Each row of a before or after table is a point. The points were changed in one or more steps. Then noise was added and the rows were shuffled. The steps act on columns, c1 being the first. Write out the steps. A step turns or swaps two columns, mirrors them in a line or flattens them onto one, adds a multiple of one to another, or multiplies or shifts one. Angles are multiples of 10 degrees, from the lower column toward the higher: turns from -170 to 170, lines from 10 to 170 but not 90. Use the fewest steps. Two steps may share a column if one is a turn and the other turns, adds or multiplies; they go together, in the order done. Otherwise the lowest column goes first.

Before:
[[-0.62 -0.91]
 [ 0.13 -0.24]
 [-0.26 -0.30]
 [ 0.16 -0.18]
 [-0.25 -0.34]
 [-0.02 -0.33]
 [-0.11 -0.50]
 [ 0.36 -0.16]
 [-0.47 -0.57]
 [ 0.06 -0.11]
 [-0.57  0.11]
 [ 0.16 -0.30]
 [-0.07 -0.48]
 [ 0.40 -0.61]]
After, 14 rows:
[[ 0.49 -0.50]
 [ 0.76 -0.30]
 [ 0.66 -0.11]
 [ 0.34 -0.31]
 [ 0.02  0.09]
 [ 0.76 -0.18]
 [-0.02 -0.91]
 [ 0.12 -0.56]
 [ 0.35 -0.34]
 [ 0.57 -0.33]
 [ 1.00 -0.60]
 [ 0.96 -0.15]
 [ 0.52 -0.48]
 [ 0.73 -0.24]]
Steps: shift c1 by 0.60

Before (9 x 6):
[[-0.42  0.25  0.49  0.35 -0.13  0.16]
 [-0.40 -0.26 -0.31  0.09 -0.34 -0.32]
 [ 0.36  0.76  0.44  0.30 -0.07 -0.11]
 [-0.17 -0.42 -0.03  0.61  0.49 -0.93]
 [ 0.25  0.24  0.51  0.57  0.58  0.21]
 [-0.06  0.21  0.37  0.58  0.35 -0.23]
 [-0.38  0.20  0.23 -0.19  0.06  0.16]
 [-0.29 -0.18 -0.12  0.21 -0.30  0.07]
 [-0.08 -0.72  0.05  0.10 -0.32 -0.87]]
After (9 x 6):
[[-0.16  0.22 -0.04  0.60  0.59 -0.94]
 [-0.38  0.16  0.24 -0.18 -0.13  0.16]
 [-0.05  0.41  0.39  0.58 -0.01 -0.22]
 [-0.08 -0.64  0.06  0.11  0.45 -0.84]
 [-0.42  0.02  0.49  0.34 -0.30  0.16]
 [ 0.37  0.31  0.44  0.30 -0.67 -0.12]
 [-0.26 -0.35 -0.10  0.20  0.01  0.08]
 [-0.39 -0.44 -0.31  0.10  0.04 -0.31]
 [ 0.25  0.61  0.49  0.58  0.07  0.21]]
Steps: turn c2 and c5 by -60 degrees

Before, 14 rows:
[[-0.06  0.49  0.17  0.68  0.12  0.16 -0.30  0.23 -0.18  0.47  0.70]
 [-0.03 -0.20 -0.07 -0.27  0.04 -0.31  0.13 -0.26 -0.09 -0.12  0.42]
 [ 0.27  0.70  0.44 -0.04  0.09 -0.81 -0.59 -0.02 -0.51 -0.17  0.78]
 [-0.27  0.35  0.05  0.00 -0.07  0.26  0.17  0.30 -0.01  0.34  0.59]
 [-0.20 -0.27  0.57 -0.21 -0.09  0.32 -0.31 -0.18 -0.37 -0.22  0.30]
 [-0.32 -0.04  0.29  0.23 -0.12 -0.23  0.89 -1.10 -0.74  0.31 -0.34]
 [-0.61  0.28  0.70  0.01  0.24 -0.40  0.20 -0.22 -0.41  0.41  0.27]
 [ 0.22 -0.24  0.23  0.26  0.38  0.59  0.16  0.18 -0.23 -0.35  0.06]
 [ 0.46  0.15  0.34 -0.46 -0.22 -1.02 -0.46 -0.09  0.24  0.11  0.22]
 [ 0.11  0.43 -0.17  0.38 -0.20 -0.53 -0.72  0.16  0.33  0.05  0.56]
 [ 0.27  0.42  0.67 -0.32 -0.19 -0.42  0.08 -0.68 -0.17 -0.60 -0.04]
 [ 0.52  0.46  0.43 -0.25  0.22  0.06 -0.08 -1.17 -0.03  0.09  0.07]
 [ 0.17  0.10 -0.03 -0.51 -0.02  0.20 -0.07 -0.12 -0.30 -0.06 -0.26]
 [ 0.10  0.07  0.31 -0.51 -0.66 -0.19  0.55  0.24 -0.38  0.85  0.42]]
After, 14 rows:
[[ 0.09  0.69 -0.03 -0.05  0.11 -0.82 -0.60 -0.04 -0.54 -0.17  0.79]
 [ 0.14  0.44 -0.08  0.39 -0.21 -0.53 -0.72  0.16  0.32  0.07  0.54]
 [ 0.01  0.41  0.00 -0.30 -0.15 -0.43  0.09 -0.68 -0.14 -0.61 -0.04]
 [ 0.16  0.10 -0.04 -0.48 -0.01  0.22 -0.10 -0.12 -0.28 -0.05 -0.26]
 [-0.01  0.06 -0.02 -0.48 -0.66 -0.23  0.57  0.23 -0.37  0.85  0.45]
 [-0.26  0.35  0.09  0.01 -0.06  0.26  0.15  0.28  0.00  0.35  0.57]
 [-0.75  0.30  0.27  0.03  0.22 -0.38  0.20 -0.21 -0.41  0.39  0.29]
 [ 0.30  0.18 -0.12 -0.48 -0.23 -1.01 -0.48 -0.11  0.24  0.11  0.22]
 [ 0.12 -0.24 -0.06  0.25  0.37  0.61  0.15  0.16 -0.23 -0.34  0.09]
 [-0.04 -0.21 -0.02 -0.24  0.01 -0.31  0.11 -0.26 -0.08 -0.14  0.44]
 [ 0.33  0.45 -0.12 -0.25  0.21  0.06 -0.07 -1.16  0.00  0.09  0.06]
 [-0.37 -0.29  0.12 -0.21 -0.08  0.31 -0.33 -0.19 -0.39 -0.20  0.30]
 [-0.10  0.49  0.03  0.70  0.11  0.17 -0.30  0.23 -0.17  0.47  0.69]
 [-0.39 -0.05  0.14  0.23 -0.11 -0.24  0.88 -1.10 -0.75  0.30 -0.32]]
Steps: flatten c1 and c3 onto the line at 160 degrees

Before (12 x 18):
[[ 0.05  0.18 -0.92  0.01 -0.32  0.09 -0.09 -0.55 -0.37  0.89 -0.11 -0.35
   0.56  0.41  0.31  0.08 -0.60 -0.52]
 [ 0.05 -0.44  0.13  0.34  0.03 -0.03 -0.10 -0.19  0.14 -0.54  0.09  0.55
   0.00  0.15  0.36 -0.50  0.22 -0.21]
 [ 0.22 -0.10 -0.36 -0.37 -0.27  0.05  0.34 -0.62  0.03  0.48 -0.59  0.10
  -0.04  0.78  0.19  0.09 -0.17 -0.28]
 [ 0.50  0.06  0.64  0.11 -0.45 -0.25  0.10 -0.41 -0.09 -0.52 -0.02  0.23
   0.23 -0.12  0.14 -0.19  0.48 -0.17]
 [ 0.09  0.09 -0.57 -0.22 -0.10  0.33 -0.16 -0.76  0.00  0.91 -0.07 -0.31
  -0.07  0.44  0.28  0.70 -0.01  0.28]
 [-0.36  0.54 -0.66 -0.18  0.02 -0.29 -0.13 -0.64  0.06  0.63 -0.36  0.03
   0.19  0.36  0.33  0.44  0.04 -0.42]
 [ 0.04  0.35 -0.57  0.14 -0.04 -0.25 -0.11 -1.01 -0.08  0.78 -0.65 -0.39
   0.09  0.54  0.11  0.03 -0.50  0.35]
 [-0.13  0.01  0.19  0.13  0.13 -0.03  0.63 -0.14 -0.23 -0.43  0.17 -0.04
   0.40  0.16 -0.09 -0.40  0.43 -0.12]
 [-0.27  0.01  0.59 -0.23 -0.06 -0.06  0.32 -0.18  0.08 -0.13  0.26  0.59
   0.35 -0.47 -0.02 -0.49 -0.13 -0.15]
 [ 0.24 -0.26 -0.11  0.06 -0.13 -0.39  0.35 -0.79  0.08 -0.22  0.51  0.23
  -0.26  0.09 -0.15 -0.13  0.23 -0.45]
 [ 0.00 -0.08 -0.60 -0.37 -0.14 -0.25 -0.16 -0.51 -0.21 -0.03 -0.20  0.08
   0.40  0.41 -0.06  0.38 -0.38  0.04]
 [ 0.11  1.07 -0.79 -0.05 -0.25  0.32  0.20  0.45  0.05 -0.16  0.93  1.59
  -0.05 -0.02 -0.46 -0.31 -0.04 -0.47]]
After:
[[ 0.03  0.45  0.19  0.33  0.03 -0.06 -0.10 -0.19  0.10 -0.59  0.06  0.52
   0.48  0.14  0.34 -0.47  0.24  0.20]
 [ 0.47  0.35 -0.53  0.09 -0.44  0.22  0.14 -0.42 -0.07 -0.50 -0.07  0.23
   0.75 -0.09  0.20 -0.22  0.47  0.17]
 [ 0.15 -1.30 -0.07 -0.09 -0.24 -0.35  0.19  0.46  0.03 -0.16  0.92  1.64
   0.45 -0.03 -0.46 -0.31 -0.07  0.41]
 [ 0.13 -0.42  0.38 -0.21 -0.06 -0.26 -0.18 -0.76  0.00  0.91 -0.06 -0.29
   0.46  0.45  0.27  0.68 -0.06 -0.34]
 [ 0.23  0.14  0.24  0.06 -0.11  0.34  0.34 -0.84  0.07 -0.24  0.56  0.23
   0.18  0.06 -0.17 -0.16  0.23  0.58]
 [-0.26  0.39 -0.44 -0.30 -0.07  0.05  0.38 -0.17  0.12 -0.09  0.29  0.58
   0.86 -0.48 -0.01 -0.49 -0.16  0.20]
 [-0.08  0.13 -0.18  0.15  0.11  0.01  0.68 -0.15 -0.24 -0.39  0.16 -0.03
   0.94  0.14 -0.10 -0.39  0.47  0.13]
 [ 0.26 -0.12  0.33 -0.39 -0.28 -0.13  0.35 -0.63  0.07  0.50 -0.59  0.10
   0.46  0.74  0.22  0.07 -0.15  0.23]
 [ 0.06 -0.67  0.19  0.14 -0.03  0.29 -0.11 -1.04 -0.07  0.77 -0.65 -0.37
   0.57  0.52  0.10  0.01 -0.47 -0.30]
 [ 0.04 -0.69  0.59 -0.02 -0.29 -0.18 -0.05 -0.54 -0.38  0.89 -0.11 -0.34
   1.05  0.40  0.29  0.08 -0.60  0.50]
 [-0.34 -0.85  0.16 -0.20  0.05  0.22 -0.14 -0.65  0.06  0.65 -0.35  0.04
   0.73  0.37  0.34  0.44  0.05  0.49]
 [-0.01 -0.32  0.53 -0.39 -0.12  0.24 -0.20 -0.52 -0.24 -0.04 -0.19  0.07
   0.90  0.42 -0.07  0.42 -0.39  0.03]]
Steps: turn c2 and c3 by -140 degrees; turn c6 and c18 by -170 degrees; shift c13 by 0.50
